Rows are points. Two turns around zero, p and q, are shown by what they do to some points. Where does a point land after both, in the order given? Backwards means that the second turn is done in reverse. Each puzzle has new turns, and all numbers are rounded.

Turn p:
[0.41 0.54 0.08] => [-0.12  0.65 -0.18]
[-0.33 -0.53  0.23] => [ 0.40 -0.51  0.14]
[-0.02 -0.49 -0.08] => [ 0.09 -0.46 -0.16]
[ 0.13  0.69 -0.04] => [-0.27  0.64  0.12]
[-0.19 -0.20 -0.18] => [-0.10 -0.30  0.09]
Turn q:
[-0.08 -0.19 -0.05] => [ 0.02  0.02 -0.21]
[0.29 0.45 0.34] => [ 0.14 -0.12  0.60]
[-0.11 -0.29 -0.18] => [-0.03  0.11 -0.34]
[-0.37 -0.53  0.60] => [ 0.50 -0.55 -0.47]
[ 0.20 -0.07 -0.52] => [-0.22  0.51 -0.09]
[ 0.07  0.64 -0.19] => [-0.43  0.04  0.51]
Where do these land?
q, then p backwards: [-0.02  0.19 -0.19] => [-0.06  0.18 -0.19]
q, then p backwards: [ 0.10 -0.31 -0.02] => [ 0.25 -0.01  0.21]
q, then p: [0.13 0.12 0.30] => [ 0.27  0.03 -0.22]
q, then p: [ 0.38 -0.28 -0.68] => [-0.47  0.57  0.38]
q, then p: [-0.59  0.29  0.59] => [ 0.39 -0.75 -0.26]

Turn p:
[-0.04  0.01 -0.49 -0.21  0.29 -0.06] => [ 0.29 -0.14  0.08  0.50 -0.10 -0.08]
[ 0.11 -0.21  0.74  0.41  0.30 -0.22] => [-0.74  0.27 -0.06 -0.22 -0.36  0.33]
[-0.45  0.40 -0.32 -0.03  0.16 -0.01] => [ 0.58  0.27 -0.10  0.23 -0.06  0.13]
[ 0.44 -0.08  0.26  0.40 -0.84  0.07] => [-0.34 -0.22 -0.40 -0.76  0.28 -0.39]
[ 0.27  0.08  0.13  0.06 -0.16  0.48] => [-0.03 -0.36 -0.08 -0.30  0.27  0.23]
[-0.14  0.40 -0.38 -0.39  0.84 -0.51] => [ 0.50  0.09  0.34  0.65 -0.80  0.13]
[ 0.26 -0.46  0.69  0.16 -0.29  0.08] => [-0.77  0.01  0.09 -0.47  0.21  0.01]
[-0.21  0.14 -0.19 -0.42 -0.35  0.09] => [ 0.43  0.04  0.26 -0.09  0.30 -0.23]
[-0.23 -0.28 -0.45  0.02  0.05  0.07] => [ 0.08  0.04 -0.12  0.48  0.26 -0.14]
Turn q:
[-0.22  0.03 -0.17  0.53  0.20 -0.05] => [-0.03 -0.13  0.36  0.37 -0.13  0.32]
[ 0.58  0.21 -0.10 -0.12  0.25 -0.46] => [ 0.12 -0.28 -0.25 -0.54 -0.29  0.39]
[-0.32 -0.40 -0.54 -0.46 -0.06 -0.42] => [-0.68  0.51 -0.30 -0.08  0.06  0.35]
[ 0.47  0.58  0.01  0.49 -0.02  0.28] => [ 0.37 -0.54  0.28 -0.02 -0.55 -0.24]
[ 0.21 -0.37  0.20 -0.33  0.05  0.61] => [ 0.22  0.40  0.26 -0.38  0.29 -0.45]
[-0.41 -0.10  0.20  0.33 -0.43 -0.40] => [-0.37 -0.38 -0.15  0.49  0.35  0.06]
[-0.30  0.05  0.39 -0.44  0.00  0.45] => [ 0.36  0.43 -0.20  0.15  0.27 -0.44]
Where do these land?
p, then q: [ 0.31  0.32 -0.51 -0.28 -0.32  0.68] => [ 0.04  0.19  0.43 -0.82  0.30  0.33]
p, then q: [-0.47 -0.48 -0.60 -0.12  0.51 -0.20] => [ 0.11 -0.76  0.49  0.44 -0.19  0.25]
q, then p backwards: [ 0.02 -0.26 -0.05  0.31 -0.29 -0.42] => [ 0.36 -0.37  0.16  0.05  0.11  0.34]
q, then p: [ 0.16 -0.07  0.28 -0.24 -0.93 -0.25] => [ 0.03  0.43  0.12  0.84 -0.14 -0.40]
p, then q: [ 0.28  0.42  0.02 -0.25  0.12 -0.04] => [-0.12 -0.09 -0.03 -0.33  0.29 -0.34]
p, then q backwards: [ 0.17  0.03  0.16 -0.07  0.43  0.36] => [-0.01 -0.05 -0.11  0.39  0.21 -0.40]
q, then p backwards: [-0.16  0.38  0.49  0.18  0.02  0.05] => [ 0.01  0.13 -0.63 -0.10  0.05  0.13]
p, then q: [-0.32 -0.34  0.20  0.48  0.48 -0.18] => [-0.05 -0.02  0.15  0.71 -0.43 -0.21]
